Each row of a before or after table is a point. The points were changed in one or more steps. Then noise was added and the rows were shuffled. The steps act on how far a point lies along the listed directions, d1 being the first. Write out the steps. A step turns or swaps two directions, mirrors them in a line or flattens them onto one, adds a multiple of one to another, or multiplies one. Angles are multiples of 10 degrees, from the lower direction toward the higher: turns from -170 to 170, lines from 10 to 170 but not 90. Use the fewest steps. Two steps may share a direction if one is a turn and the other turns, adds or multiplies; they go together, in the order done. Otherwise the lowest direction goes first.
In the rows, 128 means zero.

Directions:
(1): [123 124  73]
(2): [132  73 132]
(3): [183 132 123]
Before (12 x 3)
[[ 83  97 182]
 [176 139  98]
 [126 120 144]
 [ 91  85 147]
 [122  99 140]
 [141 112 139]
 [154 150  91]
 [105  96 112]
 [142  93 105]
 [157 148  85]
 [124  74 154]
 [107  96 132]]
After (12 x 3)
[[176  75 128]
 [100 127 164]
 [172  71 128]
 [105 149 152]
 [195 105 128]
 [116 158 147]
 [ 53 198 131]
 [120 156 134]
 [151 131 167]
 [ 74 171 160]
 [134 160 135]
 [116 191 159]]
Steps: turn d1 and d2 by 120 degrees; multiply d2 by 1.3; multiply d3 by 1.3

Directions:
(1): [133 114 190 132]
(2): [113 170 142  84]
(3): [120  82 121  85]
(4): [ 66 123 131 145]
Before (13 x 4)
[[ 85 132  70 162]
 [151  87 166 141]
 [ 81 158 106 130]
 [149 178 151 142]
 [159  95 109 146]
 [185 100  68 105]
 [162 173  90 120]
 [125 134 107 149]
 [158 110  98 115]
 [152 200  32 152]
 [ 65 145  42 136]
 [118 120 120 180]
 [166 108  66 166]]
After (13 x 4)
[[ 86 144 119 124]
 [105 148  91 116]
 [135 162 134  91]
 [143 175 119  78]
 [175 123  98 132]
 [174 109  78 145]
 [115 152 122 105]
 [141 132 123 120]
 [102 124 135 134]
 [ 97 172 123  85]
 [141 145 151 103]
 [171 138 127 114]
 [145 100 108 157]]
Steps: multiply d1 by 0.4; turn d2 and d4 by 130 degrees; multiply d3 by 0

Directions:
(1): [ 96  91 110 158  84 153]
(2): [114 141 162  77  85 140]
(3): [ 74 112 130 105 175 147]
(4): [127 107  77  88 118  89]
(5): [ 85 184 112 146 117 104]
Before (11 x 6)
[[ 92 133 123 100 137 129]
 [119 114 123  90 102 122]
 [145 114 167 170 167 170]
 [119 144 120  89 104 109]
 [ 99 147 157  95 113 151]
 [105 131 188 113 128 182]
 [125  91 138  62 115 136]
 [103 115 154 123  96 160]
 [112  39  47 196 142 151]
 [108 146 147  95 104 139]
 [131 117 113  94  97 136]]
After (11 x 6)
[[135 139 137 162  88 141]
 [ 95 143 150  78  11 159]
 [143 181 141 139 148 102]
 [138 150 129 119 173 111]
 [107 160 116 124 148 111]
 [144 146 125 113 139 106]
 [157 147 119 105 136 123]
 [143 164 152 106 137 115]
 [134 169 127 123 172 110]
 [166 168 114 135 130  84]
 [137 130 113 116 166 113]]
Steps: turn d1 and d2 by 110 degrees; swap d3 and d5; multiply d4 by 0.4

Directions:
(1): [125  47 115 143 111 154 125 146]
(2): [114  95 151 111 115  56 121 101]
(3): [ 54 140 138 122 105 151  89 123]
(4): [142 122  98 133 132 148 111  48]
(5): [125 139  57 144 121  93  97 152]
Before (9 x 8)
[[131 193  95 120 141 123 129 154]
 [122 133 146 105 124  90 142 147]
 [ 71 139 183 108 101 103  90 122]
 [139  50 129 145 112  79 151 226]
 [122  85 129 119 131 112 126 129]
 [133 153 153  92 143 110 173 153]
 [174 132  93 161 133 140 137 119]
 [107 133 125 137 116 149 126 191]
 [ 94 118 148 138 123 224  94  47]]
After (9 x 8)
[[ 92 122 122 139 100  89 101 140]
 [102 164 116 100 131 157 132  81]
 [124 108 117 131 138 164 127 154]
 [133 162  97 115 141  83 120  94]
 [152  72 229 111 130  87 173 153]
 [202 157 153 137 152 172 156 130]
 [131 159 102 123 135 169 125 114]
 [121  82  44 174 114 207  88 102]
 [161 100  98 136 126 128 124  76]]
Steps: turn d2 and d4 by -160 degrees; mirror d3 and d5 in the line at 100 degrees

Directions:
(1): [124 157 149 168 160 137  61 151 146]
(2): [128 173 127 182 126 166 181 132 116]
(3): [141 137 144 128 115 150  96  67  70]
(4): [ 54 143 100 150 104  93 119 105 128]
(5): [ 88 105 209 126 111 140 141 136 130]
(6): [111 109 122 127 177 160 139  73 173]
Before (11 x 9)
[[139 129 110 122 125 110 140 136 131]
 [125 106 157 122 136 156 155 110 133]
 [115 135 157 135 125 158 122 105 106]
 [156 121 114 113 108 112 141 122 105]
 [146 108 127 109 120 119 112 131 109]
 [160 134 129 112 117 128 116 135 107]
 [162 140 112 124 124 124 125 140 108]
 [148 108 166 110 124 155 153 119 124]
 [157 123 116 112 116 110 124 159 124]
 [125 105 185 119 112 152 146 115 112]
 [123 139 147 121 110 143 155 131 126]]
After (11 x 9)
[[ 88  96 191 111  87 117 150 147 115]
 [ 87 111 170 105 112 125 132 125 146]
 [128 132 110 144 128 143 154 112 119]
 [141 136  76 135 146 132 161 115 151]
 [ 60  82 249 115  84 140 160 125 120]
 [133 140  83 133 143 110 138 127 149]
 [ 90  93 190 106  87 125 168 126 120]
 [126 133  76 139 132 111 149 104 142]
 [143 138  99 120 136 145 145  94 127]
 [109 111 197 112 112 147 106 113  98]
 [158 136  63 116 149 127 135  98 131]]
Steps: add 0.7 times d1 to d3; turn d1 and d4 by -70 degrees; turn d2 and d6 by 170 degrees; multiply d5 by 2.5

Directions:
(1): [136 140 167  84 119 123 108 207 109 123 145 164]
(2): [149 163  90  77 107  74 181 119 113 128 134 116]
(3): [ 95 206 117 162 141 161 163 140 125 139 130 164]
(4): [101  98 113 131 186 134 161 151  88  89 169 101]
Before (13 x 12)
[[128 135 136 125 121 131 130 132 130 134 121 130]
 [125 132 138 126 130 133 124 137 131 125 121 136]
 [127 131 137 129 128 138 120 132 134 131 127 137]
 [122 117 138 132 136 126 125 142 123 129 135 129]
 [117 120 125 140 137 136 131 124 131 121 134 123]
 [123 126 139 135 135 144 118 135 128 130 121 137]
 [133 127 131 126 121 128 124 132 131 130 124 134]
 [115 132 126 137 137 131 130 131 124 129 133 129]
 [135 123 134 124 124 128 120 140 128 138 119 131]
 [129 106 102 153 139 129 137  81 142 122 116 101]
 [119 126 131 136 139 136 124 133 125 129 131 126]
 [127 138 127 131 129 133 129 131 129 128 125 132]
 [133 119 138 125 124 122 121 130 131 128 130 122]]
After (13 x 12)
[[132 122 132 129 127 131 119 132 130 126 125 128]
 [131 140 132 120 122 118 135 136 128 129 132 130]
 [138 125 139 110 117 123 116 137 132 131 127 134]
 [135 127 143 109 124 123 119 147 129 124 124 136]
 [130 118 129 121 130 121 123 128 126 129 129 120]
 [131 125 138 114 127 112 129 153 119 130 137 132]
 [129 128 142 121 120 131 123 138 129 133 122 131]
 [118 115  58 193 146 131 172   7 157 130 100  73]
 [123 114 128 132 133 125 121 127 127 128 130 122]
 [142 118 138 107 119 119 117 134 127 131 118 129]
 [125 114 116 135 131 124 135 106 134 122 129 112]
 [139 135 135 112 119 123 125 153 123 139 123 138]
 [134 132 133 120 118 126 124 139 129 130 125 139]]
Steps: multiply d1 by 2.5; add 0.5 times d2 to d4; turn d2 and d3 by 120 degrees
